Each row is a point. Each copy is the shape, with its points in the same order, turned, moved and blurred by noise. Some copies are also mirrored. Which?

Shape (7 x 2):
[[ -6.2  13.3]
 [ -9.5   0.4]
 [ 12.4 -23.8]
 [ 21.1  -0.4]
 [ 13.5 -12.4]
 [  1.3  14.4]
 [ -9.2  21.9]]
Copy 1:
[[  7.6 -18.7]
 [ -4.0 -12.1]
 [ -8.6  20.2]
 [ 14.5  12.5]
 [  1.3  14.8]
 [ 13.6 -13.0]
 [ 12.0 -26.3]]
Copy 1 is: mirrored
Copy 2:
[[-15.8  -2.0]
 [ -6.4 -11.9]
 [ 25.5  -4.7]
 [  9.6  12.7]
 [ 15.0   3.6]
 [-12.9   3.5]
 [-25.9  -1.8]]
Copy 2 is: only turned
Copy 3 (7 x 2):
[[ 10.5  -7.6]
 [  2.7   3.4]
 [-30.9  -1.0]
 [-16.4 -21.6]
 [-22.0  -7.8]
 [  6.1 -13.4]
 [ 18.8  -9.5]]
Copy 3 is: only turned

Shape, 9 rows:
[[  0.0 -12.9  -1.7]
 [  4.5  17.0   7.7]
 [ 13.4   0.0 -12.9]
 [ 14.9  -1.1  -1.3]
 [  1.5   4.0  33.5]
 [  9.2  -1.0 -19.9]
 [ -9.7  -5.0  -3.4]
 [-21.7  15.5   7.6]
 [ 18.1 -33.9  -9.1]]
Copy 1:
[[  2.1   6.1 -10.8]
 [-13.7  -0.4  11.6]
 [ -0.3 -15.1  -9.2]
 [  4.9  -5.7   1.6]
 [  4.2  24.0  23.4]
 [ -4.8 -17.6 -16.6]
 [ -4.2  10.1 -14.8]
 [-26.2  20.6  -3.5]
 [ 29.3  -8.2 -21.4]]
Copy 1 is: mirrored
Copy 2, 9 rows:
[[  1.1  -1.6  12.8]
 [ -9.8 -12.4 -15.1]
 [  7.0   8.1  -5.5]
 [  8.1  -2.9  -5.1]
 [ -7.0 -36.9  -0.1]
 [  3.2  15.8  -3.4]
 [-10.2   1.1  10.3]
 [-31.8 -10.2   0.5]
 [ 28.0   5.3  21.7]]
Copy 2 is: mirrored

Shape (10 x 6):
[[ -5.6  21.0  19.9 -13.8  10.7   8.9]
 [ -7.5 -17.0  -9.5   7.7  -3.3  -4.3]
 [  5.6 -18.7   0.9  -4.8  21.4 -20.1]
 [-18.0  30.1  -3.7   1.4  12.9   5.3]
 [ -7.6  -6.5   3.4   0.1  22.3  -3.0]
 [  7.5  24.3 -11.4   1.4 -10.3 -17.8]
 [ -2.3   0.1  23.1   7.8  26.7   9.3]
 [ -2.9  28.9  10.4   5.6  -5.7 -13.4]
 [ 18.2 -11.8   5.7   8.8   7.3  -6.0]
 [ 19.3 -11.8 -23.8  12.5 -11.5  -8.5]]
Copy 1 (10 x 6):
[[-33.5   6.3 -13.4  10.6   4.5  -7.7]
 [ 13.7  11.4  -2.5   0.6  -0.7  19.4]
 [ -2.1  -1.3 -19.0 -15.2 -12.1  14.5]
 [-26.9   2.6   4.4  20.3  17.6  14.7]
 [-11.5   3.3  -7.1   0.4 -12.8  19.8]
 [ -5.2 -14.6 -12.0   4.9  42.9   9.6]
 [-23.5  -6.7  -9.2  14.1 -21.6   0.0]
 [-11.8  -7.8 -25.3  25.7  25.0   5.6]
 [  3.9 -11.5 -12.0  -2.3  -9.4  -0.9]
 [ 28.8 -13.5   4.5  -9.7  15.5   4.5]]
Copy 1 is: only turned
Copy 2, 10 rows:
[[-10.9  -3.0  18.5  -9.4 -13.0 -10.9]
 [  5.2  -3.2  -9.4  15.3  12.6  18.4]
 [ 24.9   5.0   0.8  21.7 -15.8   9.3]
 [  4.8 -15.0   5.7 -16.3  10.9 -19.4]
 [ 15.9  -7.9  12.5   6.5  -5.9   5.5]
 [  0.2  12.8 -27.5  -6.9   1.1 -14.4]
 [  7.2 -14.2  21.2  -9.0 -16.7  14.4]
 [-10.6  -2.5 -15.1 -15.8  -8.6 -17.5]
 [  9.3  10.5  -7.6   0.2 -12.7  24.8]
 [  9.9  21.6 -24.3   4.6  10.5  20.8]]
Copy 2 is: mirrored
